Each row is a point. Any point is a mix of the corners, with weights that add up to 1. It lies inside the corners' shape when no weight is negative. Say inside or outside, and name the corners with a negative weight.

Corners:
(1): [-3.0  2.2]
(2): [-3.1 -1.8]
(3): [ 7.1 -6.1]
Points:
[-0.2 -0.3] => inside
[ 4.0 -3.7] => inside
[-2.7 -1.9] => inside
[ 5.5 -4.0] => outside (2)
[-1.4 -0.1] => inside
[ 0.4 -4.3] => outside (1)
[ 1.0 -0.4] => outside (2)
[-2.6  1.6] => inside

Corners:
(1): [ 4.4  3.3 -5.8 -5.1  0.9 -0.6 -2.1 -5.7]
(2): [-12.6  -3.6   3.9   2.4   8.5  -3.4  -3.2  -2.3]
(3): [-3.2  3.9  3.1  0.0 -0.8  0.2  2.0 -4.9]
(4): [ 1.0  2.6  0.9  1.2  2.8 -5.3 -1.4  0.8]
(5): [ 3.3  1.7 -1.5  0.5 -4.6  3.0 -0.2  5.9]
(6): [-0.1  4.6 -3.8 -3.6  2.9 -3.7  3.3  1.1]
(7): [4.8 0.7 3.5 4.0 3.1 3.3 0.1 1.0]
(8): [  3.4   8.2 -10.5   3.3  -2.1   2.2  -0.4  -3.1]
(9): [ 3.4 -1.1 -0.3  3.1  3.2 -4.1  4.2 -5.6]
Points:
[-2.3  2.1  1.8  2.0  3.7 -2.6  0.9 -2.1] => outside (1, 5)
[ 2.9  0.2 -1.8  2.6  1.5 -0.6 -0.2 -2.0] => outside (3, 6)
[ 2.8  1.5 -1.0  1.3  2.1 -0.5  0.8 -2.6] => inside
[-0.3  2.9 -2.1  1.5  1.3 -1.2 -0.7 -0.7] => inside
[ 1.2  0.3  1.1  1.3  2.5 -1.8  0.9 -0.8] => outside (8)
[-1.8  2.6  2.5 -3.3  3.6 -1.4 -0.7 -2.4] => outside (5, 8, 9)

Corners:
(1): [ 9.6 -1.7  4.2 -1.3 -3.8 -1.4 -0.3  1.0 -2.6  0.2  2.0 -0.2  0.9 -3.7]
(2): [-3.7  4.9  2.0  3.3  1.9 -2.3  7.7  0.9 -0.8 -1.8 -2.7 -2.9 -1.4 -4.6]
(3): [-3.4  0.2  2.0  7.4 -2.6  0.8 10.7  1.3 -1.3  5.8 -0.9 -2.9  3.7 -7.5]
(4): [ 4.4 -1.2 -9.2 -4.5  2.3  0.4 -6.5 -7.4 -0.1 -1.8  0.3 -1.7 -1.9 -1.7]
(5): [ 5.4 -4.0  1.6  3.9 -7.6  0.1  3.7 -2.6 -2.4  0.1  4.7  5.2 -1.7 -1.7]
(6): [-3.9  9.8  0.4  0.7 -0.5  2.2  6.2 -1.1 -5.0  0.0 -1.0  0.7  4.5 -0.8]
(7): [-1.0  1.3 -3.5 -8.5  3.1 -1.2 -6.6 -7.0  4.4 -1.9  0.4  3.0  0.9 -1.1]
(8): [ 2.0  2.4  4.1  2.1 -2.7 -1.6 -1.4  1.8 -0.8 -0.4  5.1 -1.8 -1.2  2.9]
(9): [ 2.6 -3.3  0.2  2.3 -6.1 -0.2 -2.2  2.5 -2.5 -2.1 -1.0  3.3  1.4  1.8]
(10): [-4.6  2.3  0.9  1.0  2.1  3.0  7.3  2.2 -4.4  1.5 -0.4 -6.0 -0.9  5.5]
(11): [ 1.2  3.7 -7.5 -6.7 -2.2  0.9 -3.3 -2.3  8.2  0.3  2.6 -1.1 -1.6 -1.7]
(12): [ 3.5 -0.3  1.3 -1.6 -3.4  2.0 -6.2 -0.4 -2.2  1.3  2.0  6.1 -3.2 -4.1]
(13): [-6.0  3.0 -0.3  0.4 -5.2  4.5 -0.1 -0.8 -3.1 -2.9 -1.9 -4.1  3.9 -3.4]
(14): [-3.4 -2.3 -6.0 -4.9 -4.2 -3.7  0.8 -2.2 -0.6  1.2  2.4 -2.5 -0.9 -1.0]
(15): [-0.2  3.3  0.7  1.7  5.4  0.1  7.0  2.8 -4.6 -2.0  4.4 -1.8  2.2 -1.8]
Points:
[-1.2  2.1 -1.3 -1.3 -1.7 -0.5  2.1 -1.1 -1.7  0.0  0.8 -0.8  0.9 -1.6] => inside
[-0.4  1.2 -0.4  0.7 -2.0  0.3  2.3 -0.5  0.2  1.4  1.0 -0.8  0.7 -3.0] => inside
[-0.4  1.5  0.8  1.9 -1.0  0.5  3.5  0.5 -1.9  1.2  1.4 -0.6  1.1 -3.0] => inside
[ 2.6  0.4  1.0  0.3 -2.8  0.0  1.1  0.1 -2.2 -0.4  1.1  0.4  0.8 -1.8] => inside
